Each row of a before or after table is a point. The points were changed in one or more steps. Then noise was added and the rows were shuffled. The steps act on columns, c1 being the first. Name the steps. A step turns or swaps two columns, mirrors them in a line or flattens them onto one, adds a multiple of one to another, or multiplies or shifts one. Angles are multiples of 10 degrees, from the lower column toward the higher: turns from -170 to 170, lines from 10 to 170 but not 90. Use the fewest steps. Two steps may share a column if one is a turn and the other turns, adds or multiplies; they go together, in the order done. Otherwise the lowest column goes first.

Before:
array([[-0.11,  0.24, -0.07],
       [ 0.01,  0.05,  0.12],
       [ 0.70,  0.23,  0.05],
       [-0.47,  0.37,  0.07],
       [-0.21, -0.87,  0.42],
       [-0.55, -0.15,  0.36],
       [-0.37,  0.01, -0.01],
       [ 0.72, -1.31,  0.10],
       [-0.36, -0.63,  0.52],
       [-0.12, -0.27,  0.37],
       [ 0.32, -0.11, -0.08],
       [ 0.70,  0.08,  0.03],
       [ 0.36,  0.16,  0.20]])
After:
array([[ 0.48,  0.27,  0.06],
       [ 0.03, -0.03,  0.10],
       [ 0.10,  0.35, -0.02],
       [ 0.30,  0.05, -0.09],
       [ 0.03, -0.43,  0.25],
       [-1.50, -0.22,  0.09],
       [-0.18, -0.68,  0.05],
       [-0.21, -0.27, -0.09],
       [ 0.02,  0.60,  0.36],
       [-0.41,  0.53,  0.48],
       [ 0.05, -0.75,  0.09],
       [-0.18,  0.16,  0.39],
       [-0.73,  0.52,  0.40]])
Steps: turn c1 and c2 by -110 degrees

Before:
array([[-0.42, -0.29, -0.62, -0.10],
       [ 0.01, -0.28, -0.57, -0.14],
       [-0.52,  0.54, -0.33, -0.44],
       [-0.20,  0.38, -0.33,  0.00],
       [ 0.56,  0.23,  0.27,  0.49],
       [ 0.52, -0.46, -0.50, -0.10],
       [ 0.30,  0.71,  0.62,  0.53],
       [-0.32, -0.23, -0.37,  0.13],
       [-0.46, -0.48,  0.12, -0.56],
       [ 0.38,  0.56,  0.10, -0.68],
       [-0.14,  0.17, -0.17, -0.22],
       [-0.58, -0.12, -0.51, -0.07],
       [-0.48,  0.36,  0.52,  0.43],
       [ 0.64, -0.08,  0.46,  0.28]])
After:
array([[-0.45,  0.52, -0.31, -0.49],
       [-0.54, -0.50,  0.10, -0.48],
       [-0.19, -0.29, -0.56,  0.02],
       [ 0.26, -0.12,  0.49,  0.64],
       [ 0.51,  0.71,  0.63,  0.30],
       [ 0.00,  0.40, -0.33, -0.22],
       [-0.21,  0.19, -0.18, -0.14],
       [-0.13, -0.46, -0.51,  0.52],
       [ 0.44,  0.38,  0.54, -0.48],
       [-0.08, -0.28, -0.62, -0.45],
       [ 0.13, -0.24, -0.38, -0.32],
       [-0.09, -0.11, -0.54, -0.57],
       [ 0.50,  0.24,  0.31,  0.54],
       [-0.68,  0.57,  0.08,  0.36]])
Steps: swap c1 and c4

Before:
array([[-0.07, -0.46, -0.05,  0.09,  0.27,  0.60],
       [ 0.42, -0.18,  0.39, -0.25,  0.71,  0.57],
       [-0.05, -0.44,  0.17, -0.36,  0.51, -0.02],
       [-0.46, -0.42, -0.54,  0.18,  0.20, -0.10],
       [ 0.17, -0.22,  0.52, -0.23,  0.26,  0.77],
       [-0.56,  0.18, -0.14,  0.46, -0.15,  0.00],
       [-0.31,  0.46, -0.33,  0.64,  0.18, -0.23],
       [ 0.38, -0.06,  0.16, -0.27,  0.12,  0.60],
       [-0.22, -0.39, -0.04,  0.24, -0.01, -0.23],
       [ 0.54, -0.40,  0.48, -0.07,  0.51,  0.37],
       [ 0.09, -0.62, -0.17,  0.09,  0.14,  0.10],
       [ 0.19, -0.28, -0.13, -0.27,  0.26, -0.04]])
After:
array([[-0.33,  0.01, -1.64,  0.00, -0.09,  0.23],
       [ 0.26, -0.12,  0.49, -0.23,  0.57,  0.14],
       [-0.16,  0.02, -0.12,  0.07, -0.21,  0.00],
       [ 0.30, -0.11,  1.18, -0.28,  0.58,  0.71],
       [-0.04, -0.15,  0.51, -0.46, -0.03,  0.52],
       [-0.38,  0.16, -0.42,  0.47,  0.01, -0.17],
       [-0.21,  0.26, -0.98,  0.70, -0.24,  0.15],
       [ 0.04, -0.05, -0.53, -0.12,  0.09,  0.13],
       [ 0.13, -0.12, -0.37, -0.33, -0.06,  0.26],
       [-0.06, -0.02, -0.13, -0.07,  0.61,  0.29],
       [ 0.10, -0.11,  1.58, -0.29,  0.78,  0.24],
       [ 0.37, -0.07,  1.46, -0.21,  0.37,  0.52]])
Steps: multiply c1 by 0.7; flatten c2 and c4 onto the line at 70 degrees; multiply c3 by 3; swap c5 and c6

Before:
array([[-0.32, -0.74, -0.26, -0.37, -0.13, -0.48,  0.13, -0.57],
       [ 0.18, -0.03, -0.01, -0.89,  0.13,  0.16,  0.44, -0.57],
       [ 0.71, -0.19,  0.04,  0.32, -0.08,  0.53, -0.39,  0.27],
       [ 0.28,  0.26,  0.04,  0.27, -0.05,  0.32,  0.29,  0.59],
       [ 0.33,  0.08, -0.52, -0.04, -0.01,  0.10,  0.77, -0.76],
       [ 0.65,  0.32,  0.11,  0.38,  0.45, -0.01, -0.30,  0.50],
       [ 0.03,  0.03,  0.08,  0.35, -0.33,  0.28,  0.41,  0.43],
       [ 0.09, -0.33, -0.19, -0.32,  0.97,  0.31,  0.27, -0.68],
       [ 1.03,  0.24, -0.04,  0.35,  0.23,  0.20, -0.34,  0.63],
       [-0.41, -0.12, -0.74, -0.69, -0.01, -0.05,  0.43, -0.52],
       [-0.20, -0.88, -0.56, -0.34, -0.52, -0.74,  0.45,  0.15],
       [ 0.31, -0.60, -0.20, -0.53,  0.40, -0.03,  0.61, -0.33],
       [ 0.04,  0.02,  0.38,  0.09, -0.32, -0.36,  0.27,  0.02]])
After:
array([[ 0.05,  0.00,  0.21,  0.35, -0.30, -0.35,  0.30,  0.03],
       [ 0.66,  0.32, -0.14,  0.36,  0.47, -0.07, -0.32,  0.47],
       [ 0.02, -0.03, -0.18,  0.28, -0.32,  0.29,  0.37,  0.37],
       [ 0.08, -0.34,  0.02, -0.37,  1.00,  0.34,  0.22, -0.66],
       [ 0.35, -0.64,  0.20, -0.53,  0.41, -0.04,  0.57, -0.31],
       [ 1.03,  0.23, -0.24,  0.22,  0.27,  0.27, -0.33,  0.66],
       [ 0.71, -0.20, -0.11,  0.26, -0.07,  0.50, -0.44,  0.29],
       [-0.31, -0.70,  0.07, -0.48, -0.13, -0.52,  0.09, -0.58],
       [-0.48, -0.18, -0.14, -0.99, -0.05, -0.08,  0.43, -0.53],
       [ 0.39,  0.10, -0.33, -0.38, -0.04,  0.07,  0.76, -0.73],
       [-0.20, -0.91, -0.24, -0.62, -0.53, -0.72,  0.47,  0.14],
       [ 0.29,  0.28, -0.19,  0.23, -0.10,  0.30,  0.29,  0.57],
       [ 0.21, -0.06,  0.62, -0.73,  0.17,  0.13,  0.43, -0.55]])
Steps: turn c3 and c4 by 40 degrees
